Rows are points. To make a cloud, some directions were put in groups of two or more. Within a group, all points are equally far from the middle, so they leave a hole (a ring in 2 directions, a hollow ball in 3). The other directions are filled evenly. Then the cloud was stretched, turned, moved and blurred a little. How many holes are there, and how many directions does each take, smallest first?

Cloud (22 x 3)
[[ 0.5 -6.7 -5.9]
 [-5.6 -6.9  0.8]
 [ 6.7 -4.0 -1.4]
 [ 3.2  3.7 -0.7]
 [ 6.1 -0.8 -0.8]
 [ 2.5  3.0 -3.6]
 [ 3.8  4.0  1.8]
 [ 2.2 -3.7  3.9]
 [ 1.1  1.2 -5.5]
 [ 3.7  3.0 -4.2]
 [ 4.2  4.4  6.3]
 [ 6.5 -6.8 -1.0]
 [-0.8 -6.7 -0.4]
 [-1.6 -8.5 -0.6]
 [-4.6 -4.1  0.7]
 [ 4.4  5.1  0.1]
 [ 2.8 -7.6 -3.1]
 [-1.7 -3.8  0.4]
 [ 3.2  3.7  2.7]
 [-2.9 -1.3  1.2]
 [-1.8 -3.0  3.5]
 [ 5.2  4.2  5.1]]
Holes: 0

Cloud (29 x 4)
[[-4.1 -1.1 -7.3  0.1]
 [ 5.6 -5.4 -3.5  1.5]
 [-0.6  3.1 -1.2 -7.4]
 [ 7.3 -0.6 -2.3  2.9]
 [ 9.1 -2.5 -2.5  0.2]
 [ 5.2 -0.6  3.9 -0.4]
 [-2.4 -3.1  0.7 -1.9]
 [-6.7 -0.4  2.1 -5.9]
 [-1.8 -4.2 -3.5 -4.1]
 [-1.5 -2.7 -0.5  0.6]
 [ 4.4 -3.2  5.6 -0.9]
 [-3.7 -0.5  5.8 -8.3]
 [-3.7  1.0  4.3 -3.0]
 [-2.3 -0.5  3.9  0.0]
 [12.0  2.4 -0.2 -1.7]
 [-1.3 -3.4  7.4  1.9]
 [ 1.9 -6.5 -6.5 -2.8]
 [ 2.3 -3.0  3.3  0.7]
 [ 4.0  4.4  5.4  0.4]
 [-0.4  3.9 -2.3 -4.1]
 [-4.0 -3.8  5.3 -2.2]
 [ 4.0 -0.3  5.5 -3.9]
 [ 1.2  1.8  6.8  2.5]
 [ 7.3 -3.8  0.1 -3.2]
 [ 3.1 -1.8 -8.8  0.8]
 [ 1.5 -1.3 -6.8 -7.2]
 [-5.0 -5.1  1.0 -1.5]
 [ 1.3 -5.0 -2.1 -2.2]
 [ 5.7 -2.2 -1.1  2.1]]
Holes: 0

Cloud (28 x 4)
[[  2.9   1.0 -10.8   1.5]
 [ -7.1   0.3  -5.5   1.5]
 [  6.7   2.3  -2.7   0.5]
 [ -6.3  -0.1  -4.0  -1.7]
 [  5.6   2.7  -0.2  -5.4]
 [ -5.4  -0.5  -5.7   5.2]
 [  6.4   5.3  -4.4  -5.3]
 [ -2.3   6.7   0.8   1.5]
 [  5.0  -1.2  -2.8   0.8]
 [  2.7  -2.1 -10.0  -1.1]
 [ -6.1  -3.7  -1.1  -2.9]
 [ -1.4   0.3   2.8  -4.4]
 [  2.7  -2.6   3.9  -5.1]
 [  2.2   5.3  -0.5  -6.2]
 [ -5.9  -0.1  -0.9   0.4]
 [ -5.6  -3.4   1.4   5.2]
 [ -6.0   0.9  -2.7   0.7]
 [ -3.3   4.0  -2.0   4.1]
 [  7.7   4.0  -2.5  -2.3]
 [  4.8  -1.2  -1.7  -3.6]
 [ -4.8   1.5  -2.1  -1.9]
 [ -4.4  -0.2  -2.9  -4.0]
 [ -7.2  -0.1  -5.2   0.8]
 [ -3.7  -2.9   4.4  -2.9]
 [ -2.8  -2.9  -2.0   6.6]
 [  3.0   4.7  -2.3   5.6]
 [ -3.9  -0.5   5.6   3.8]
 [  4.8   0.6  -2.8  -4.6]]
Holes: 1 (2)

Cloud (53 x 6)
[[-0.9  2.3 -2.7  3.7 -8.9  4.7]
 [-0.2  1.7 -4.9  0.8  0.9  9.1]
 [ 2.2  2.2 -2.7  6.7 -5.3 -2.6]
 [-1.6 -2.2 -6.8 -0.6 -4.9  0.3]
 [-1.0  2.5  6.2 -1.1  2.2  2.9]
 [ 0.3  5.8  0.7 -6.0  2.4 -4.1]
 [ 0.8  9.1  0.0 -5.9 -3.2 -0.2]
 [ 0.7 -4.2 -4.2 -5.7 -5.1 -1.5]
 [ 0.0 -4.7  1.7  0.7  2.1 -0.9]
 [-1.5  2.7 -2.7  5.8 -8.4 -2.6]
 [-2.0  2.9 -2.2  3.1  2.7 -4.8]
 [ 2.0  3.4 -1.9  2.7 -0.1  7.3]
 [ 0.3  0.0 -4.8 -0.6  0.8 10.1]
 [ 6.3 -0.9 -0.8 -6.3  2.2  0.4]
 [-8.9  3.0  4.7  1.9  0.4  1.1]
 [ 1.2 -2.8 -1.7 -4.5  3.6 -0.2]
 [ 0.7  1.5  3.3 -4.9  3.8 -2.7]
 [ 0.3  3.2 -3.3  4.0 -0.2  6.2]
 [-0.9 -1.7 -6.5  1.6 -3.0  6.5]
 [ 0.0  6.9  4.2 -3.6 -2.2 -4.5]
 [ 0.9 -1.0 -1.8  4.1 -1.1 -7.5]
 [ 4.1 -4.7  4.3  1.3 -0.5 -2.7]
 [-6.3  6.5 -4.0 -2.7 -4.0 -0.3]
 [ 0.2 -4.8  3.5  3.9 -6.7  2.5]
 [-3.8 -2.0 -3.8  0.1 -6.8  5.5]
 [ 6.7  2.5 -0.2 -5.8  2.1  1.6]
 [-2.8  4.3 -3.4  3.2 -8.6  0.0]
 [-6.6  3.3  3.9 -0.9 -2.2  4.9]
 [-3.6 -3.0  0.0  3.1 -7.2  4.0]
 [ 0.8 -1.9 -3.0  1.6 -5.1 -6.5]
 [ 7.8  0.4 -1.5 -0.5 -4.4  0.5]
 [ 0.5  7.0  2.4 -0.5  0.9  6.0]
 [-2.5  6.0 -0.7  3.9 -8.9 -1.7]
 [-0.9  1.3 -0.9 -2.4  3.0  9.3]
 [ 6.3 -2.4  0.7 -0.3 -5.5  4.3]
 [-1.5  2.3  3.5 -0.1 -7.9  4.7]
 [ 0.2 -6.4  2.6  0.4 -5.7 -0.2]
 [ 0.8 -5.3 -1.2 -3.4 -5.9  5.9]
 [ 1.1  0.5 -1.4  3.9  0.1 -7.3]
 [ 4.5  6.0  0.0 -6.4  2.3  0.5]
 [-5.3  1.3 -2.1 -1.6 -6.6  7.1]
 [-5.6  9.6 -1.2  0.6 -0.4 -2.1]
 [-7.1  2.4 -0.2 -5.4 -0.3 -0.1]
 [ 3.2  0.5  2.9 -4.6  3.4 -1.1]
 [-1.9  3.0  2.8 -4.3 -4.2 -6.7]
 [-8.2  4.0  1.0 -0.5  2.2 -2.9]
 [-1.7  5.7  5.2  3.8  1.0  3.8]
 [-1.2 -0.5  3.7 -5.8 -5.2  1.1]
 [-2.1 -5.4 -1.9  0.2 -5.3  3.1]
 [-5.3  6.7  1.1  5.5  1.6  3.2]
 [-2.4  7.8 -4.8 -0.8  2.1  7.1]
 [-6.2  9.5 -2.3 -0.2 -1.2  0.7]
 [-5.0  4.1 -2.8 -4.2 -4.2 -3.6]]
Holes: 2 (2, 3)

Cloud (75 x 8)
[[ -2.6  -1.9   0.5  -3.0   8.8  -2.1   3.4   1.4]
 [  1.4  -0.7  -7.5   6.3   1.1  -3.5   4.3  -0.8]
 [  3.1   2.7  -2.5   4.5   2.7 -11.4  -1.4   4.7]
 [ -3.9   0.0   4.2   2.2   2.2   0.4   2.6  -0.2]
 [  2.5  -2.2   5.4   1.9  -0.3   0.4   1.8   5.1]
 [ -0.4  -2.7  -0.7  -0.8  10.5  -6.5   6.6   2.6]
 [  3.1   2.2   2.6  -5.3   3.1  -6.5   2.1   6.5]
 [  0.1  -4.8  -2.4   2.5  -3.3   5.2   6.2  -4.3]
 [ -2.7  -1.8  -3.2  -0.5   1.7  -6.6   7.8   1.5]
 [ -2.0  -2.7  -5.2   1.0  -2.8   7.7  -5.0  -5.3]
 [  0.7  -1.9   8.2   1.8   1.7  -8.5   0.1   6.9]
 [  1.6  -2.2   1.7  -3.5   8.0  -3.7   4.9  -0.9]
 [  5.2  -0.9   0.4  -0.6  -1.7  -0.3  -2.0   1.9]
 [  2.2   2.9   7.3  -0.9  -3.2   3.2   2.8   0.7]
 [  3.2   0.3   5.7  -2.8   4.4  -3.2   3.9   7.1]
 [ -3.7  -3.8   4.4  -2.4   2.8   4.6   3.1  -1.6]
 [  2.5   0.9   3.7  -2.5  -6.1   0.5  -3.7   0.5]
 [ -4.6  -0.1   2.5   1.0 -10.2  -1.5  -3.9   3.5]
 [  2.4   1.7   3.6  -1.4   4.5 -10.9   7.6   5.4]
 [ -1.5   1.1  -1.0  -2.8   0.1  -4.9  -0.9   6.5]
 [ -1.0   1.7  -1.4   0.4   0.9   8.1  -6.6   0.7]
 [ -3.9   0.1  -3.2  -1.0   2.5   7.4   0.7   3.3]
 [  1.6   0.8   5.7  -0.2   5.4  -6.2   7.3   3.1]
 [ -4.4  -5.0  -5.6  -0.3   0.5   3.3   7.4   2.0]
 [  3.6   1.5   3.0   2.5  -0.5  -0.2   4.8   0.4]
 [ -0.1   5.4   3.3   0.3   3.2  -9.5  -5.8   4.9]
 [ -1.7   3.6   6.3  -4.1   4.4  -4.8   1.8  -0.3]
 [  4.5   2.1  -1.8  -5.5   3.0  -1.4   0.9   3.5]
 [ -0.5  -1.2   4.5   1.6  -3.5 -12.3  -3.6   4.9]
 [  0.7   5.3   4.6  -2.2   2.1  -1.4   7.1   4.7]
 [ -4.0  -4.7   4.1   0.0  -3.5   9.1  -1.0   2.2]
 [ -3.7  -1.4  -4.7   1.2   1.2   5.0  -6.8  -2.1]
 [ -1.4  -1.0   3.1   0.6  -2.0 -11.5   3.4   3.1]
 [  1.8  -0.2  -6.3  -4.6   6.8  -7.1  -4.8   1.8]
 [  1.0  -0.1   3.9   0.5  -3.8  -1.7   9.7   3.2]
 [  0.0  -2.3  -2.1  -3.0   4.6  -0.4   8.0  -0.6]
 [ -1.1   0.6   2.6   2.2  -2.2  -4.7   3.1   6.6]
 [  3.9   1.5   1.8  -0.3   0.4  -2.2   9.2   6.0]
 [ -0.3   5.6   0.6   0.8   3.3  -6.1   3.5   6.9]
 [  1.9  -2.6  -6.8  -1.8  -0.7   7.7   2.9  -1.1]
 [ -2.0  -2.0  -1.6  -3.5   5.3  -6.0  -5.0   3.7]
 [  1.1   3.7   3.0  -4.2  -5.6   5.1   2.0   1.8]
 [ -0.3  -3.0   4.5  -3.8  12.4   0.0  -0.5   2.2]
 [ -3.3  -4.5  -5.7   2.8  -0.8   6.2  -1.5   0.2]
 [ -2.0   1.1   0.3  -2.2   0.5  -2.5   0.0   6.8]
 [ -1.7   1.1  -1.2   4.2  -5.1   1.8  -2.9  -5.2]
 [ -0.6  -2.9  -0.9   6.1   0.3  -2.5   5.4   0.4]
 [ -0.9  -1.2  -2.6  -2.5  10.0  -6.2  -2.8   5.5]
 [ -1.5   1.3  -3.8  -4.6   2.8   8.6   6.3  -2.5]
 [ -3.3   0.9  -1.6   3.2   3.0  -0.6   5.0   0.7]
 [ -2.3  -4.8  -4.3  -0.6   4.6   0.2   4.2   4.2]
 [  0.1  -3.9   0.7   6.0   3.8  -6.4   0.8  -0.1]
 [  2.6   1.7   4.1  -1.9   1.4  -4.8   7.2   6.7]
 [ -5.9   0.0  -1.0  -4.7  -1.8   3.2  -7.5  -3.9]
 [ -5.8   1.1  -7.1  -1.5   1.8  -0.5   0.3  -0.6]
 [ -2.5  -0.9   2.8   2.3  -9.2  -1.8  -8.5   1.7]
 [  0.7   0.2  -2.4   6.7  -7.6  -1.5   1.1   1.2]
 [  3.9   5.0  -1.2   2.6   1.8   0.0  -0.6   3.3]
 [ -1.4  -0.6  -2.3  -5.4   1.6  -3.2  -2.2   3.5]
 [  4.1  -2.2   5.6  -0.8  -4.7   0.8  -1.4   1.3]
 [ -4.5  -4.2  -8.6  -0.7  -4.6  -1.4  -0.1  -2.1]
 [ -1.7   2.3  -3.6   3.3   4.7  -8.1   3.0   2.4]
 [ -0.5  -0.5   0.2  -3.6   4.5  -7.7  -4.1   6.1]
 [  5.8  -2.8  -0.2  -2.2   2.9  -0.3   1.8   3.2]
 [ -3.0  -4.6  -2.7  -0.9   3.0  -5.2  -6.4   1.3]
 [ -3.5  -0.3   1.6  -0.2   3.2   4.9  -8.4   1.2]
 [  0.8   2.6  10.0  -1.6   6.8  -7.3  -1.9   7.1]
 [ -5.5  -3.7  -0.2  -1.2  -0.9  -3.0  -6.6  -3.0]
 [ -1.8   6.9  -0.4  -0.2   2.0  -6.6   3.4   5.0]
 [ -2.9  -4.3  -3.6  -2.0  -1.3  -3.3   0.5   5.0]
 [  1.2   2.1   0.7   1.9   3.1  -7.4   8.3   6.9]
 [  1.5   2.4   0.5   2.1 -10.5   5.9   0.5  -1.1]
 [ -1.2  -1.0  -3.3  -4.6   0.0   4.6   0.9  -3.9]
 [ -4.8  -3.9   1.2   2.8   2.8  -2.3  -2.4  -1.2]
 [ -1.5   6.2   4.3  -0.7  -0.5  -7.9  -6.2   1.8]]
Holes: 2 (2, 3)
